Every row gives one point. To make a cloud, some directions were put in groups of two or more. Within a group, all points are equally far from the middle, so they leave a hole (a ring in 2 directions, a hollow ball in 3). The other directions are filled evenly. Then the cloud was stretched, turned, moved and blurred a little. How many holes are there, and how many directions does each take, smallest first?

Cloud (13 x 2)
[[-25 -29]
 [-26 -53]
 [  0 -35]
 [ -1  34]
 [-38  -6]
 [  5  26]
 [  7  11]
 [-25 -55]
 [-26 -41]
 [ -5 -39]
 [ 16  27]
 [-15   6]
 [-17   7]]
Holes: 0

Cloud (14 x 2)
[[ -9 -40]
 [-19  25]
 [-33  -2]
 [-16  28]
 [ 29  29]
 [ 26  31]
 [-31   6]
 [ 21  33]
 [ 44  -2]
 [ 16  34]
 [ 22 -37]
 [ 35 -27]
 [ 10  35]
 [  0  34]]
Holes: 1 (2)

Cloud (19 x 3)
[[-36 -20 -21]
 [ 35 -34  38]
 [-31  13  22]
 [ 23  29  45]
 [ 21   5  22]
 [ 40 -43  18]
 [ 33  24   8]
 [ -7  19  15]
 [-21 -26 -22]
 [-40 -17  39]
 [ -6  37 -21]
 [  7  -6  -4]
 [-38 -37  11]
 [-45  32  23]
 [ 33 -12  -6]
 [ 28 -17  30]
 [ 19  43 -19]
 [ 17 -43   1]
 [ 11  -8 -39]]
Holes: 0

Cloud (19 x 3)
[[ 30   6  22]
 [ 42  13 -34]
 [ 25  10  31]
 [ 13 -40 -27]
 [ 10 -40 -16]
 [ 28   3  40]
 [  3  16 -19]
 [ 13  46  26]
 [-13 -35 -32]
 [-12  41  15]
 [ -8  40 -19]
 [ 39 -26   2]
 [ 25  26 -40]
 [ 32  35  11]
 [ 33  10 -37]
 [ 33  19  26]
 [ -2  31 -29]
 [ 55  19 -11]
 [ -2  23   2]]
Holes: 0

Cloud (28 x 4)
[[-21 -13 -21 -49]
 [ 20 -49  -8 -40]
 [ 23  23  19   8]
 [-20 -23  -1  17]
 [ -3 -47  11 -43]
 [-19 -31  15 -46]
 [ 34   7 -15 -47]
 [ 11  28  32 -15]
 [ 26 -20 -12  17]
 [ 18  21 -28 -37]
 [ 34   2  36 -14]
 [-21   0 -30 -40]
 [ 17  17 -13 -55]
 [ 38  -1  17 -47]
 [  6  32  25  -5]
 [ -6  12 -13 -58]
 [ 29  12  35 -25]
 [  3  33 -22  -6]
 [-33   6   5   7]
 [ 17  16  -6 -57]
 [ 31  14 -28 -28]
 [ 39  -2 -27 -18]
 [ 33 -36  26 -32]
 [-16 -34  -9 -50]
 [ 22 -30  33   2]
 [ 32 -26 -27  -6]
 [ 35  -3  36 -18]
 [ 22 -35 -28  -5]]
Holes: 2 (2, 2)

Cloud (31 x 4)
[[ 47   2  -6 -12]
 [ 39  33 -25   0]
 [ 26  -8  58  15]
 [ -3  -1  -8  50]
 [  1   5 -10 -26]
 [ -9   1  12 -14]
 [-28 -43 -22   0]
 [ 26   3  12   4]
 [-17  -2  -7 -26]
 [ -7  18 -22  -8]
 [-50  16 -38  -5]
 [ 36  33 -10  35]
 [-12 -44  45  14]
 [ -3 -31  20   1]
 [ -4  -4 -41  -1]
 [-10 -34  -6  49]
 [-10  -6  35  -6]
 [ 16  13 -59   7]
 [-16  -7 -26  58]
 [ 16 -11 -35 -19]
 [ -5   2 -14 -10]
 [ 12 -31   3  16]
 [ 33  54 -17  10]
 [-74  -2   2  29]
 [ 52  47 -24  -5]
 [ 13  -6 -19  42]
 [-29  21 -43  -5]
 [-40  28 -40  14]
 [-44 -15  38  25]
 [ 30  46  -2 -35]
 [-22   4 -29  39]]
Holes: 0

Cloud (28 x 4)
[[-10 -37  -1  20]
 [-18 -30 -24 -10]
 [ 47   0 -27 -11]
 [ 43  -9 -23  15]
 [ 49 -12  -8  26]
 [-34  15 -32  44]
 [ 42   7 -12  14]
 [-23 -19  46 -21]
 [-10 -70 -17 -43]
 [  4 -23  -9 -20]
 [-16 -20 -27  24]
 [ -7 -12   3  18]
 [-22  -6  14  20]
 [-18   0 -19  26]
 [ 40  -5 -38  19]
 [-23  -8  32  46]
 [ 34 -19 -23  -9]
 [ 26 -33   8  36]
 [-46 -20  17   9]
 [ 21   2 -34  -7]
 [-38 -58 -22  -5]
 [ 39 -22   6 -12]
 [ 56 -15 -38  23]
 [ 28  23   8 -23]
 [  0 -24 -21 -24]
 [  7  31  13 -18]
 [ 13 -65 -11  37]
 [ 52 -24  -6  26]]
Holes: 0

Cloud (55 x 6)
[[ -9   5 -20 -17  -5  -5]
 [  6  -7  58   2 -42 -46]
 [  6 -12   0  -8   3 -47]
 [ 28 -28  22 -37 -75 -27]
 [-11  15  50  17  23   3]
 [ 45 -12  36   1  -5   0]
 [ -7  21  -1 -18  -1   6]
 [-22 -40   1  39  12 -28]
 [-40  -3  -5 -18 -24  20]
 [  2 -44 -16 -33   2 -39]
 [ 38  15 -11  25  16  13]
 [ -5  -2  60  18   5 -33]
 [  4   5  -9 -20 -48 -39]
 [ 16 -10  16  11 -24  58]
 [ 50 -31   9  14 -14 -14]
 [ 36 -23  26  24  -3  21]
 [ 38 -26   2  34 -24 -14]
 [ 17 -56  -8  17  15  19]
 [ -5  34  37  -7 -25  20]
 [ 44 -47   4  44 -13 -16]
 [-13 -22 -20 -54 -24  14]
 [ 19 -38  54  10   1  25]
 [ 12 -13  -4  19 -59  30]
 [-35 -14 -37  14 -10  36]
 [-29 -47  17 -12 -35   8]
 [-13  15   2  16  11  15]
 [  2  23 -14 -24 -57  -6]
 [ 29   1 -20 -23 -58  34]
 [-32  10  21 -12 -28  -5]
 [ -6 -49 -12  -6 -26  20]
 [ 11 -49  42 -49 -35 -15]
 [-12  20  43 -29 -24 -17]
 [  9 -17  35 -34 -24  47]
 [  1 -46   7  16 -36  29]
 [ 20 -13  -3  25  23 -42]
 [  7 -71   2   9  -5 -15]
 [ 23 -27  -5 -21 -10  43]
 [-16   8  19  17  39  23]
 [ 10  26  22   2 -29  23]
 [ 27 -45  -6  34 -56 -29]
 [ 23  13 -29 -24 -63 -14]
 [ 11 -52  45   3  25  13]
 [ 28 -54   1   9 -11   7]
 [-20   0  26 -10  38  34]
 [ 52 -40  -7 -12 -14  -4]
 [-21  15  -9  27 -24  11]
 [ -5 -53   3  27 -20  31]
 [-28 -14 -35 -13 -22   8]
 [-16 -46  41 -10   9  -3]
 [ 36 -28 -16  12 -50 -10]
 [ 15 -44  39 -46 -20  -3]
 [-17  22   0  36 -10  26]
 [ 19 -28 -25  27 -52  28]
 [ 29  22 -27   6 -11  15]
 [-14   2 -33  27  11  15]]
Holes: 1 (2)
